Each row is a point. The window is the flat piece filled in between its corners: a triangle in 3 columns, a solid with four corners in 4, and so on. A path goes straight from each point to the next, and from the last back to the first. List the points from which the path goes on through the window.

Window (3 x 3):
| -0.38 | -0.03 | -0.21 |
| +0.12 | -0.24 | +0.89 |
| +0.02 | +0.05 | -0.10 |
Path:
(1): | -0.18 | +0.10 | +0.49 |
(2): | +0.24 | -0.50 | +0.82 |
(3): | +0.10 | -0.52 | +0.09 |
(4): | +0.00 | +0.27 | +0.46 |
(5): | +0.17 | +0.57 | -0.15 |
(6): | -0.15 | -0.41 | -0.01 |
(7): | -0.01 | -0.17 | -0.12 |
(8): | +0.04 | +0.30 | +0.00 |
(9): | -0.34 | +0.11 | +0.68 |
(10): | +0.37 | -0.40 | +0.57 |
(11): | -0.44 | -0.38 | -0.26 |
(12): | -0.23 | +0.32 | -0.40 |
Through the window after points: 1, 3, 5, 7, 9

Window (6 x 6):
| -0.20 | -0.32 | +0.44 | +0.13 | -0.21 | -0.32 |
| -0.47 | -0.31 | +0.20 | +0.31 | +0.26 | -0.15 |
| -0.69 | -0.08 | +0.11 | +0.30 | -0.17 | -0.46 |
| +0.02 | -0.35 | -0.06 | -0.33 | -0.69 | +0.98 |
| -0.09 | +0.14 | +0.29 | -0.02 | -0.34 | +0.51 |
| -0.21 | -0.10 | -0.06 | +0.47 | +0.13 | -0.68 |
Path:
(1): | -0.39 | -0.43 | +0.17 | +0.50 | -0.64 | +0.22 |
(2): | -0.25 | +0.00 | -0.05 | +0.00 | +0.08 | -0.34 |
(3): | +0.09 | +0.08 | +0.26 | -0.18 | -0.12 | +0.13 |
(4): | -0.63 | -0.38 | +0.20 | +0.23 | -0.51 | +0.17 |
(5): | -0.07 | -0.55 | +0.32 | +0.40 | -0.20 | +0.24 |
(6): | -0.46 | +0.18 | +0.11 | -0.47 | -0.28 | +0.18 |
(7): | -0.16 | -0.21 | -0.13 | -0.19 | +0.00 | -0.04 |
(8): | -0.30 | -0.10 | +0.12 | +0.49 | -0.08 | -0.09 |
(9): | +0.04 | -0.23 | +0.22 | +0.39 | -0.29 | +0.24 |
(10): | -0.36 | -0.26 | -0.42 | -0.81 | -0.56 | +0.59 |
(11): | -0.29 | -0.19 | -0.06 | -0.42 | +0.25 | -0.07 |
(12): | -0.18 | -0.25 | +0.55 | +0.81 | -0.32 | -0.16 |
(13): | -0.08 | -0.10 | +0.18 | +0.96 | +0.01 | +0.03 |
(14): | -0.50 | -0.18 | +0.21 | -0.18 | -0.03 | -0.01 |
(15): | -0.40 | +0.42 | +0.19 | -0.25 | +0.11 | -0.06 |
(16): | -0.06 | -1.17 | +0.08 | +0.36 | -0.60 | +0.32 |
Through the window after points: 1, 9, 13

Window (8 x 8):
| -0.61 | +0.24 | -0.05 | +0.15 | +0.54 | -0.12 | -0.17 | +0.16 |
| +0.17 | -0.02 | -0.21 | +0.15 | -0.29 | +0.07 | -0.06 | -0.35 |
| +0.15 | +0.86 | +1.26 | +0.13 | -0.04 | +0.62 | -0.33 | +0.53 |
| +0.28 | -0.59 | +0.27 | +0.21 | +0.41 | +0.32 | +0.14 | +1.12 |
| -0.55 | -0.11 | +0.50 | -0.05 | +0.29 | -0.54 | -0.38 | -0.17 |
| -0.32 | -0.25 | +0.10 | -0.05 | -0.15 | +0.34 | -0.08 | +0.39 |
| -0.13 | -0.16 | -0.13 | -0.23 | +0.17 | +0.28 | +0.24 | -0.11 |
| +0.22 | +0.19 | -0.17 | -0.36 | -0.41 | +0.07 | +0.04 | +0.03 |
Path:
(1): | +0.06 | -0.08 | -0.40 | +0.30 | +0.08 | +0.28 | -0.47 | -0.17 |
(2): | +0.18 | -0.19 | +0.68 | -0.20 | -0.30 | -0.12 | +0.73 | +0.52 |
(3): | -0.45 | +0.19 | +0.39 | +0.10 | +0.03 | +0.14 | +0.22 | +0.19 |
(4): | +0.29 | +0.03 | -0.49 | -0.35 | +0.18 | +0.04 | -0.39 | -0.01 |
(5): | -0.31 | +0.06 | -0.01 | -0.59 | +0.60 | -0.05 | -0.60 | +0.43 |
(6): | -0.26 | -0.03 | +0.12 | +0.63 | -0.07 | +0.17 | +0.40 | +0.13 |
(7): | -0.19 | -0.20 | +0.13 | +0.01 | -0.12 | -0.04 | +0.19 | +0.10 |
(8): | -0.20 | -0.44 | +0.03 | -0.12 | +0.84 | +0.03 | -0.60 | +0.59 |
(9): | -0.30 | +0.39 | +0.65 | +0.01 | +0.43 | +0.30 | -0.86 | +0.39 |
(10): | -0.14 | -0.05 | +0.30 | +0.11 | +0.12 | +0.05 | +0.11 | +0.22 |
(11): | -0.04 | -0.02 | -0.15 | +0.19 | -0.07 | -0.30 | +0.47 | +0.51 |
(12): | +0.09 | -0.43 | +0.48 | -0.08 | +0.44 | +0.50 | -0.40 | +0.50 |
(13): | +0.07 | -0.71 | -0.20 | -0.38 | -0.05 | +0.19 | -0.67 | +0.29 |
(14): | -0.05 | +0.33 | +0.41 | +0.32 | +0.05 | +0.06 | +0.30 | +0.39 |
(15): | -0.31 | -0.42 | +0.46 | +0.43 | -0.15 | -0.28 | +0.33 | +0.37 |
(16): | +0.19 | -0.22 | +0.06 | +0.02 | +0.47 | +0.38 | -0.10 | +0.77 |
Through the window after points: 1, 3, 5, 11, 15

Window (9 x 9):
| +0.08 | -0.13 | +0.56 | +0.34 | +0.27 | +0.43 | -0.69 | -0.09 | +0.04 |
| +0.46 | -0.12 | +0.13 | +0.21 | -0.16 | -0.15 | +0.47 | -0.16 | -0.69 |
| +0.19 | +0.24 | -0.74 | -0.12 | -0.01 | +0.35 | -0.72 | -0.18 | -0.02 |
| -0.11 | -0.28 | +0.63 | -0.04 | -0.53 | +0.51 | +0.93 | +0.62 | -0.20 |
| +0.48 | -0.05 | +0.23 | -0.04 | +0.53 | +0.22 | -0.04 | -0.48 | +0.46 |
| +0.28 | -0.11 | +0.11 | +0.10 | +0.95 | -0.25 | -0.12 | +0.53 | -0.32 |
| +0.50 | +0.52 | +0.05 | +0.03 | +0.11 | -0.05 | -0.59 | +0.42 | +0.35 |
| +0.26 | -0.06 | +0.43 | -0.61 | +0.10 | -0.37 | +0.37 | -0.32 | +0.02 |
| -0.05 | -0.07 | +0.04 | +0.47 | -0.53 | -0.44 | +0.34 | -0.05 | -0.05 |
Path:
(1): | -0.54 | +0.76 | -0.72 | +0.14 | +0.10 | -0.04 | -0.27 | -0.69 | +0.10 |
(2): | -0.20 | +0.45 | +1.01 | +0.50 | +0.13 | +0.40 | +0.05 | -0.21 | +0.13 |
(3): | +0.25 | -0.31 | +0.16 | +0.07 | +0.05 | +0.19 | -0.24 | +0.08 | -0.03 |
(4): | +0.64 | -0.43 | +0.39 | +0.24 | -0.24 | -0.06 | -0.10 | +0.32 | +0.64 |
(5): | +0.14 | +0.16 | +0.00 | +0.09 | +0.21 | +0.22 | -0.08 | -0.12 | -0.11 |
(6): | +0.16 | +0.24 | +0.20 | +0.29 | +0.24 | +0.11 | -0.04 | +0.26 | -0.16 |
(7): | +0.44 | -0.25 | +0.05 | +0.05 | +0.10 | -0.13 | +0.04 | +0.09 | -0.17 |
(8): | +0.27 | -0.26 | +0.17 | -0.01 | +0.23 | -0.30 | -0.02 | +0.11 | -0.03 |
(9): | +0.32 | +0.42 | +0.08 | +0.36 | +0.37 | +0.38 | +0.15 | -0.18 | -0.04 |
(10): | -0.09 | +0.75 | +0.30 | +0.31 | +0.09 | +0.19 | +0.28 | +0.24 | +0.33 |
(11): | +0.46 | -0.87 | +0.11 | -0.34 | -0.43 | -0.13 | +0.36 | +0.22 | -0.54 |
(12): | +0.81 | -0.37 | -0.15 | -0.28 | -0.06 | +0.47 | -0.60 | +0.38 | -0.13 |
Through the window after points: 2, 8, 12
